Every row gives one point. To make a cloud, some directions were put in groups of two or more. Within a group, all points are equally far from the middle, so they leave a hole (a ring in 2 directions, a hollow ball in 3). The other directions are filled evenly. Then the cloud was stretched, turned, moved and blurred a little. How many holes are there, and how many directions does each take, smallest first?
(in the rows, 128 means zero)

Cloud (19 x 3):
[[181 137 154]
 [144 158 156]
 [119  96  81]
 [ 72  71 130]
 [ 76  98 124]
 [101 167 114]
 [ 83 115 136]
 [148 138 170]
 [119 136 164]
 [ 81  76 113]
 [116 112 182]
 [134 134 172]
 [185 135  91]
 [178  93 129]
 [105  34 122]
 [ 77  77 118]
 [121  69  99]
 [175  80 174]
 [182 142 149]]
Holes: 1 (2)

Cloud (31 x 4):
[[111 159 108 124]
 [159  76 169 174]
 [163 182 168 158]
 [125 160 172 155]
 [146  87 176 156]
 [185 152 174 170]
 [ 74  82 115 148]
 [224 139 163 206]
 [148 150 140 136]
 [186 159 135 167]
 [152 168  96 146]
 [124  93 135 181]
 [ 97 143 132 164]
 [195 179 152 155]
 [138 133 106 182]
 [123  94 134 138]
 [199 147 143 139]
 [124 128  96 145]
 [159 153 171 191]
 [ 87 154 136 136]
 [111  96 121 149]
 [146 163 193 185]
 [143 125 102 139]
 [159 143 168 182]
 [ 49 120 159 112]
 [145 153 194 183]
 [159 135  91 189]
 [140  89  89 117]
 [135 108 184 125]
 [165 149 165 106]
 [188 127 179 205]]
Holes: 0

Cloud (56 x 6):
[[163 125 138 142  63 145]
 [119 114 113 208 187 115]
 [ 84 183  73 160 124 144]
 [112 129 160  95 205 122]
 [ 96 103 165 220 121 131]
 [ 78 103 179 144 135  72]
 [121  72 155 112 173 172]
 [181 123 107 124 122 169]
 [106 114 157  63 100 146]
 [120 143 169 117  91 168]
 [102  88 154 148 207 154]
 [ 68 118 127 160  57 131]
 [145 139 142 159 210 149]
 [169 169 119 140  83 127]
 [131 133 161 130  51 136]
 [160 112 142 154  62 140]
 [ 82 174 138 109 182 127]
 [119  70 106 133 152 190]
 [ 89 144  85 159  93 184]
 [ 98 124 185 196  84 111]
 [ 99  49 153 133 106 107]
 [132 179  88 169 159 164]
 [134 137 135 127  99 188]
 [ 88 156 167 161 148 169]
 [117 103  77 170 176 117]
 [ 78 124 115 155 172  88]
 [149  55 122 150  95 123]
 [ 97 191  86 175 143 147]
 [ 84 148 167  95 183 128]
 [ 77  60 153 165 163 119]
 [177 155 148 151 178 130]
 [130 187 149 141 105  79]
 [ 73 147  80 148  86 168]
 [117 113  67 128 186 146]
 [127 185 157 156 107  77]
 [126  46 158 170 112 120]
 [165 173 171 161 150 116]
 [148 126  96 208 131 108]
 [129 162 137 105 119  74]
 [166 131 108 122 198 143]
 [109 165 156 180 179 158]
 [ 80 150  76 163  75 138]
 [120 174 123 141  89  79]
 [127 146 126  76  71 134]
 [135 115 114 210 165 100]
 [ 87  69 154 181 179 115]
 [156 181 111 118  95 148]
 [160 110  84 103 169 163]
 [ 74 169 148 202 128  97]
 [ 82 129 155 207 149 157]
 [ 72 150 169 102 171 137]
 [100 143 101 107 199 130]
 [146 112 186 146 164 160]
 [144 185 124 115  88 107]
 [183 135 118 144  87 139]
 [ 61 130 162 106 172 142]]
Holes: 3 (2, 2, 2)

Cloud (78 x 8):
[[155 147  38 104 134 116 105 135]
 [153  96  94 176  93 116  93 139]
 [112 151 108 140 146 169 154 189]
 [ 50 111 126 119 153 116 152 128]
 [ 72 165  98 131 123 131 131 204]
 [149 172 126 117 141 114  32 128]
 [204 138 102 112 108 173 166  88]
 [105 184  85 116 120  66 103 107]
 [120 137 125 164 165 153 163 167]
 [106 134 118 104  44 122 111 170]
 [ 87  95 141 177 111  96  81 161]
 [167 171 117 148 135  85  86 198]
 [149 147 101 185 140 104 161 122]
 [157 142  65 109 161 130  78 121]
 [176 190  70 141 133  87  80 151]
 [198 197 154 137  71 152 116  85]
 [182  91 113 147  69 102 116 154]
 [102 125 130 172 137  79 154 127]
 [108 138 111 165  99  90 151  83]
 [120 161  76  68  76 112 141 123]
 [155 158 106 154  61 162 171 115]
 [135 125 168  67  69 109 117 135]
 [119 166 132 182 121 110  98 203]
 [ 61  91 161 121  84 115 142 123]
 [134 147  97 144  87 158 122  55]
 [153 214 100 114  92 110  45 157]
 [110 149 161 100 135 146  72 173]
 [199 164 118  81  91 123 138 151]
 [ 56 138  98 116  93  85 152 108]
 [176 231 114 142 123 132  56 121]
 [ 63  95 119 124 107 105  66 166]
 [171 185 125  93 120 129 128 177]
 [150 100 110 131  99 127 185 174]
 [ 88 140  37 158 132 141  96 136]
 [ 86 103  78 150 150  90  87 187]
 [171 197 105 100  99 150  68 174]
 [ 84 159 177 145 110 132  84 128]
 [100 101  81 120  82 130 184 138]
 [ 58 119  94 117 121 100  71 194]
 [102 117  80 136 109 145 106 208]
 [119 163 186 140 101 116  72 173]
 [ 83  74 138 106  69 109 140 156]
 [162 150 144 177  91  79 130  97]
 [196 108 110 137 171 141 131 139]
 [116 172  61 142 133 159 168 155]
 [133  91 117 165 151  81 140 178]
 [141 194  76 118  90 137 167  85]
 [104 219 143 130 130 112  76 153]
 [ 81 126 138 149 127 103 165 102]
 [172 153 147 110  80  68  82  89]
 [114 215  72  83 115 120  88 145]
 [ 98 123  97 108 119 128  48 123]
 [116 202  66 128  68 150  96 147]
 [108 116 135 110 155 133 145  92]
 [214 158 148 122  85 137  62 149]
 [167 151 140 127 111 196 101 123]
 [159 166  86  88 151 157  72 126]
 [ 69 126 121 163  99  83  66 138]
 [179 145 127 132 149  67  85 150]
 [127 102 133  98  94 137  70 173]
 [ 58 127  77 152 134 121 128 203]
 [ 62 121  91 171 124 136  95 118]
 [ 99 197 103 108 115  67 100 150]
 [205 189 103 138 150 118  60 140]
 [173 200  95 161 106 187 104 108]
 [142 143  97 175 145  83 104 197]
 [ 52  96 109 167 117 133 105 140]
 [142 172  84  65 129 134  89 158]
 [116 105 153 131 122 178 105 145]
 [118 129  88 148  55  82 135 129]
 [167  70 139 120 122 110 153 171]
 [224 164 140 125  86 151  70 136]
 [ 88 108 184 148  83 116 138 137]
 [166 114 167 125  94 119  66 175]
 [179 190  63 142  87 162  92 158]
 [197 116 110 113  65 100 131 155]
 [ 84 120  67 120 159 177 120 140]
 [114 110 170 137 136 120  61 171]]
Holes: 2 (2, 6)

Cloud (89 x 9):
[[ 91 203 188 165  86 132 130 122 160]
 [ 87 103 134 137 124 209 134  52 131]
 [ 71 137 134 118 143  60  96 178 146]
 [127 131  59 183 149 143 113 130 122]
 [ 83 140 164 169 122 166 106  62 117]
 [ 76 172 103  78 156  94 191 158 181]
 [207 141 127 155 205 114  81 128 154]
 [107 150 124 189 108 138 118 160 110]
 [184 147 128 136 198 112  91 104 182]
 [132 110 174  74 109  70 111  96 159]
 [154 125 120 114 208  78 126 135  95]
 [ 58 130  75 159 142 131 124  71 168]
 [179 132 116 147 124 121 181 155 112]
 [145 157  98  98  62 114 124 176 183]
 [151 113 104  94  98 100 119 138 179]
 [155 191 121 154 102 124 109 188 111]
 [148 153 146 118 182  87 143  73 198]
 [111  96 166  84 150 110 167  59 164]
 [ 91 150  89 166 137  93 206 102 139]
 [120 111  84 173 151 111 172 111 150]
 [ 48 143 189 166 163 138 165  80 159]
 [ 74 135 100  81 187 144  97 105 183]
 [124 140 105  92 203  46 176 133 164]
 [106  98  85 159 163 138 107 121 183]
 [124 118 137  91  61 131 107 196 121]
 [ 58 179 187 152  71 144 106  94 163]
 [109 123 140  59 156  81  73 115 154]
 [120  85  71 111 128 108 173 123 174]
 [139 116  90 159 194 142 135  96 171]
 [ 81 111 120 118  93 181 126 112 158]
 [123 112 118  71 129 127 171  57 155]
 [122  77 129  73 171 129 119 153 146]
 [ 71 105 163 162 196 144  89  94 123]
 [104 146 140  91 157 165  95 139 188]
 [168  95 126  47 172 158 105 134 166]
 [156 157 117 136 130  43 151 195  99]
 [182 173 160 160 153 144  81 118 150]
 [146 151 105  71  91 100  86 197 123]
 [ 86 142 153 117  90 127 131 193 135]
 [ 96  94 107  94 111 119 112 131 159]
 [127 171 131 169  98 111 109 148  58]
 [101 163 150  84 203 128  95 119 202]
 [132 175 178 124 180 116 147 103 135]
 [ 89 101 105 100  67 123 111 155  93]
 [122 116 118  50 153 107 127 141 108]
 [ 97 147 175 181  96 110 108 110 112]
 [ 98 139 161 177 107 123 138  83 163]
 [ 90  92 128  85 160 123 128 160 135]
 [ 40 174 132 185 101  71 119 145 156]
 [ 75 146 150  91  65 143 109 144  84]
 [ 75 127 130 123 100  91 174 185 107]
 [111 123 203  81 122  75  64 108 122]
 [125 168 174 103 120  52 142 178 125]
 [124 105  64  49 120 144 170 131 147]
 [144 196 125 122  89 148  97 158 127]
 [ 79 153 132 146 197 160  72  55 177]
 [129 188 165 151 108  91 102 141  80]
 [114  99 133  78 151 131 192  53 149]
 [115 140 142 162 111 166 110 152 184]
 [117 112 181 113 181  71 151 102 139]
 [177 100 107 151 105 122 144 140 120]
 [118 175 132 107 120  36 121 137  81]
 [ 99 146 155 166 181  59 138 168 138]
 [139 138  94 135 161  45 149  97 163]
 [ 97 157 149 161 104 197 105  76  88]
 [108 153 216 163 119 108  99 112 111]
 [103 177 157 133  50 136  79 170  85]
 [130 123 108 135 166 168 145  44 100]
 [174 131  70  84 137  46  98 164 147]
 [118  88 149 131 191  74 158  88 184]
 [ 82 123 151  61 105 134 148 141 169]
 [131 120  98 104 126 129  97 100 173]
 [136  81  69 113 122 104 118 103 119]
 [ 85 164  98 147  52 137 124 170 153]
 [171 151  73 132  70 142 127 108  84]
 [ 31 175 176 125 187 131  94  73 193]
 [111 107 191 103 117 109 120 152 158]
 [144 133 131 115 206  89 176 137 136]
 [108 105 101  63  81 137 123 138 126]
 [ 97  77 138  82 117 191 146  68 124]
 [169 138  92 144 187  49 149 144 169]
 [117 138 142  83 214  75 165  63 156]
 [ 34 113 126 111 145  74 144 108  98]
 [ 74 140  94 175 108 176 134 125  96]
 [144 137 147 103 244 120 144  96 130]
 [106 100  75  75 164 124  97 130 163]
 [145 122 155 150 116  77 156 114 136]
 [ 80 173 108 174 107 110  68 130 114]
 [178 121 145  83 193 125 139  83 120]]
Holes: 1 (4)
